Each row of a before or after table is a point. The points were changed in one or more steps. Then noise was added and the rows were shuffled. The steps act on how far a point lies along the listed directions, d1 being the first. Write out the steps. A step turns or swaps two directions, mirrors them in a line or flattens them onto one, adds a multiple of one to another, or multiplies one. Angles are multiples of 10 degrees, from the lower direction toward the higher: turns from -170 to 170, lines from 10 to 170 but not 90. Use the fewest steps. Two steps may share a direction if one is a turn and the other turns, adds or multiplies; they go together, in the order done. Otherwise the lowest direction goes first.

Directions:
(1): [ 0.01 -0.45  0.27]
(2): [-0.15 -0.26 -0.43]
(3): [ 0.50 -0.06 -0.13]
Before, 12 rows:
[[ 0.27  0.40  0.04]
 [ 0.07  0.55  0.03]
 [-0.02  0.16  0.22]
 [ 0.15  0.29 -0.14]
 [-0.25  0.03 -0.32]
 [-0.42  0.15 -0.07]
 [-0.52 -0.01 -0.48]
 [-0.18 -0.08 -0.17]
 [-0.42 -0.39 -0.77]
 [-0.24 -0.09 -0.31]
 [ 0.24  0.46 -0.01]
 [ 0.12  0.42  0.21]]
After:
[[ 0.18 -0.21 -0.33]
 [ 0.44 -0.14  0.32]
 [ 0.04 -0.15 -0.36]
 [-0.12 -0.43 -0.87]
 [ 0.26 -0.19  0.38]
 [ 0.22 -0.17  0.40]
 [ 0.16 -0.29  0.19]
 [ 0.03 -0.06 -0.26]
 [ 0.27 -0.23 -0.63]
 [ 0.13  0.15  0.15]
 [ 0.29  0.05  0.39]
 [ 0.35  0.07 -0.28]]
Steps: turn d1 and d3 by -130 degrees

Directions:
(1): [ 0.22 -0.01  0.12 -0.24  0.28 -0.59]
(2): [-0.02  0.07  0.54 -0.43 -0.04  0.26]
(3): [-0.04 -0.21 -0.42 -0.46  0.27  0.22]
(4): [-0.41 -0.33  0.23  0.22  0.41  0.00]
Before (10 x 6):
[[ 0.06 -0.03 -0.27 -0.74  0.24 -0.06]
 [ 0.26  0.09 -0.21 -0.55 -0.21  0.07]
 [-0.42  0.05  0.01  0.36  0.31  0.27]
 [ 0.07  0.13  0.28 -0.82  0.19  0.25]
 [ 0.13  0.14 -0.22 -0.04 -0.43  0.03]
 [-0.23  0.10 -0.27  0.47 -0.05  0.32]
 [ 0.23  0.26  0.20 -0.22 -0.13 -0.36]
 [-0.13  0.11 -0.22  0.48 -0.23  0.08]
 [ 0.35  0.17  0.65 -0.15 -0.03 -0.50]
 [ 0.56  0.19  0.11 -0.87 -0.29 -0.02]]
After:
[[-0.07  0.23 -0.37  0.31 -0.19  0.38]
 [ 0.02  0.21  0.60 -0.51  0.10  0.07]
 [ 0.24  0.17 -0.07 -0.27 -0.35 -0.08]
 [ 0.14  0.09  0.18 -0.38  0.14 -0.32]
 [ 0.10 -0.14  0.44 -0.30  0.31 -0.35]
 [ 0.50  0.17  0.52 -0.84 -0.09 -0.36]
 [-0.36  0.14 -0.20  0.38  0.16  0.40]
 [ 0.26  0.15  0.17 -0.43 -0.19 -0.19]
 [-0.05  0.10 -0.35  0.24 -0.21  0.12]
 [ 0.01  0.09  0.15 -0.29  0.14 -0.29]]
Steps: turn d1 and d4 by 30 degrees; add -0.3 times d4 to d2; multiply d3 by 0
